Each row of a before or after table is a point. The points were changed in one or more steps. Then noise was added and the rows were shuffled. The steps act on columns, c1 being the first. What was done? A step turns or swaps two columns, mirrors them in a line or flattens them onto one, adds a multiple of one to another, or multiplies or shifts one. Angles are multiples of 10 degrees, from the lower column toward the higher: turns from -170 to 170, lines from 10 to 170 but not 90. Use the fewest steps. Two steps may share a column if one is a turn and the other turns, adds or multiplies; they go together, in the order done. Otherwise the lowest column goes first.

Before:
|  81 |  -5 |
|  47 |  11 |
|  90 |  39 |
| -53 | -15 |
|  37 |  61 |
|  64 | -23 |
|  30 |   4 |
|  16 | -10 |
| -57 | -19 |
After (9 x 2):
|  12 |  56 |
|  -9 | -58 |
| -10 | -61 |
| -52 |  52 |
|  26 |  75 |
|  55 |  63 |
|  21 |  10 |
| -16 |  98 |
|  -1 |  28 |
Steps: turn c1 and c2 by 70 degrees

Before, 11 rows:
|  67 |   6 |  10 |  -1 |
| -23 | 115 | -26 | -22 |
| -18 |  10 | -14 | 154 |
| -34 |  -7 | -25 |  -9 |
|  64 |  14 | -39 |  -5 |
| -33 |  -3 |  61 | -22 |
|  -8 |  13 | -12 |  14 |
|  36 |  -6 | -29 |  35 |
|  13 |  10 | -33 |   1 |
| -42 |   7 |  12 | -19 |
|  21 |  28 |  32 | 112 |
After, 11 rows:
|  22 |  26 |  36 | 185 |
| -15 |  18 |  -5 |   7 |
| -29 |  -4 |  58 | -36 |
| -24 |  13 | -10 | 249 |
|  67 |   2 |   7 | -10 |
|  11 |  14 | -42 |   4 |
| -29 | -14 | -29 | -12 |
| -21 | 108 | -28 | -34 |
|  62 |   2 | -40 | -16 |
|  33 |  -6 | -38 |  60 |
| -37 |   6 |  15 | -27 |
Steps: multiply c4 by 1.6

Before:
|   -6 |  -18 |   -2 |  -85 |    4 |   18 |  -56 |  -31 |  -43 |
|    7 |   96 |   26 |  -30 |   38 |   60 |   15 |  -11 |  126 |
|   27 |  -10 |  -14 |  -64 |  -10 |   36 |   30 |  -17 |  -68 |
|   -3 |   13 |   46 |  -18 |    8 |  -25 |    5 |  -18 |  -61 |
|  -67 |   -7 |    5 |  -81 |  -51 |    5 |    0 |   13 |  -14 |
|   -3 |    0 |   26 |  -34 |   18 |   33 | -134 |    0 |  -61 |
|    2 |    5 |  -30 |    4 | -162 |  -34 |   17 |  -10 |  -21 |
|  -52 |  -15 |  -31 |  -54 |   13 |  -25 |  -20 |  -20 |  -27 |
|  -18 |    8 |  -36 |  -93 |   35 |  -28 |   -8 |   42 |  -68 |
|  -38 |   11 |  -45 |   45 |  -13 |   11 |   17 |   69 |   12 |
|  -54 |   62 |  -41 |   41 |  -47 |   -1 |   20 |   18 |  -45 |
After:
|   27 |   21 |   32 |  -79 |  -12 |   -5 |   30 |    6 |   43 |
|    0 |    3 |   35 |   -7 | -161 |  -73 |   18 |   12 |   -3 |
|  -68 |   -2 |  -24 |  -80 |  -48 |  -37 |   -2 |  -13 |   14 |
|  -18 |  -32 |   36 | -111 |   37 |  -69 |   -6 |  -28 |   27 |
|   -4 |   -3 |    4 |  -41 |   18 |   -6 | -133 |    0 |   64 |
|    7 |  -67 | -104 |    9 |   37 |   21 |   15 |   71 |  -79 |
|   -8 |   35 |    0 |  -91 |    5 |  -22 |  -56 |   13 |   30 |
|  -55 |  -60 |   71 |   18 |  -46 |  -43 |   18 |   22 |    8 |
|  -36 |  -52 |   40 |   32 |  -14 |  -30 |   14 |  -44 |  -37 |
|   -4 |    2 |   -3 |  -21 |    9 |  -66 |    7 |   24 |   76 |
|  -51 |   27 |   19 |  -69 |   11 |  -65 |  -22 |    9 |   -1 |
Steps: turn c2 and c8 by 140 degrees; turn c3 and c9 by 140 degrees; turn c3 and c4 by -20 degrees; shift c6 by -40

Before (8 x 14):
|  42 | -18 | -76 |  40 |   3 |  72 | -85 |  11 | -49 |  26 |  19 | -11 |   1 | -53 |
| -81 | -29 |  32 | -58 |  -2 |   6 |  13 |  46 |   8 | -70 |  27 |  -2 |  66 | -89 |
|  17 | -26 |  41 |  31 |  42 |  97 |  24 |  -1 |  16 |  44 |  43 | -67 | -21 |  41 |
| -20 |  59 | -31 |  37 |  -5 |  34 |  -3 |  74 |  18 | -70 |   5 |  29 | -53 |  33 |
| -58 | -27 | -65 |   9 |  31 |   0 | -12 |  -7 |  10 | -37 |  30 |  45 | -14 |  28 |
| -76 |  65 | -32 | -90 | -51 |  51 | -61 |  21 | -45 | -20 |   3 |  28 | -12 |  -8 |
|  42 | -60 |  45 | -78 | -47 |  89 | -66 | 120 | -12 |  20 |  71 | -27 |  63 | -36 |
| -54 | -60 |  12 | -88 |  12 |  32 | -30 |  61 | -41 |  11 |  -2 |  15 |  -5 |   0 |
After, 8 rows:
|  -93 |   56 |   25 |   37 |   -4 |   39 |   -7 |   74 |   45 |  -31 |   -5 |   31 |  -55 |   70 |
|   29 |  -19 |   69 |   39 |    2 |   70 |  -85 |   11 |  -22 |  -17 |   -2 |  -13 |  -30 |  -62 |
|  -61 |  -28 |   69 |    8 |   29 |    5 |  -10 |   -7 |   16 |  -15 |   14 |   47 |   21 |   49 |
|  -44 |  -59 |  -10 |  -88 |    8 |   32 |  -29 |   64 | -107 |   12 |  -21 |   16 |   36 |   -8 |
|  119 |  -61 |   10 |  -77 |  -53 |   86 |  -64 |  124 |  -66 |   -6 | -129 |  -24 |   44 |  -39 |
|  -23 |  -26 |   -6 |   30 |   42 |   97 |   26 |    0 |   42 |   57 | -112 |  -68 |  -41 |    6 |
|  -72 |   62 |   24 |  -91 |  -48 |   47 |  -63 |   19 | -108 |  -23 |  -10 |   29 |   44 |    5 |
|   53 |  -32 |   -8 |  -59 |   -9 |    8 |   11 |   41 |  -30 | -114 |  -44 |    1 |  152 |  -20 |
Steps: multiply c13 by 2; turn c1 and c13 by -50 degrees; turn c3 and c11 by -140 degrees; add -0.5 times c6 to c11; add 0.7 times c4 to c9; turn c10 and c14 by -40 degrees
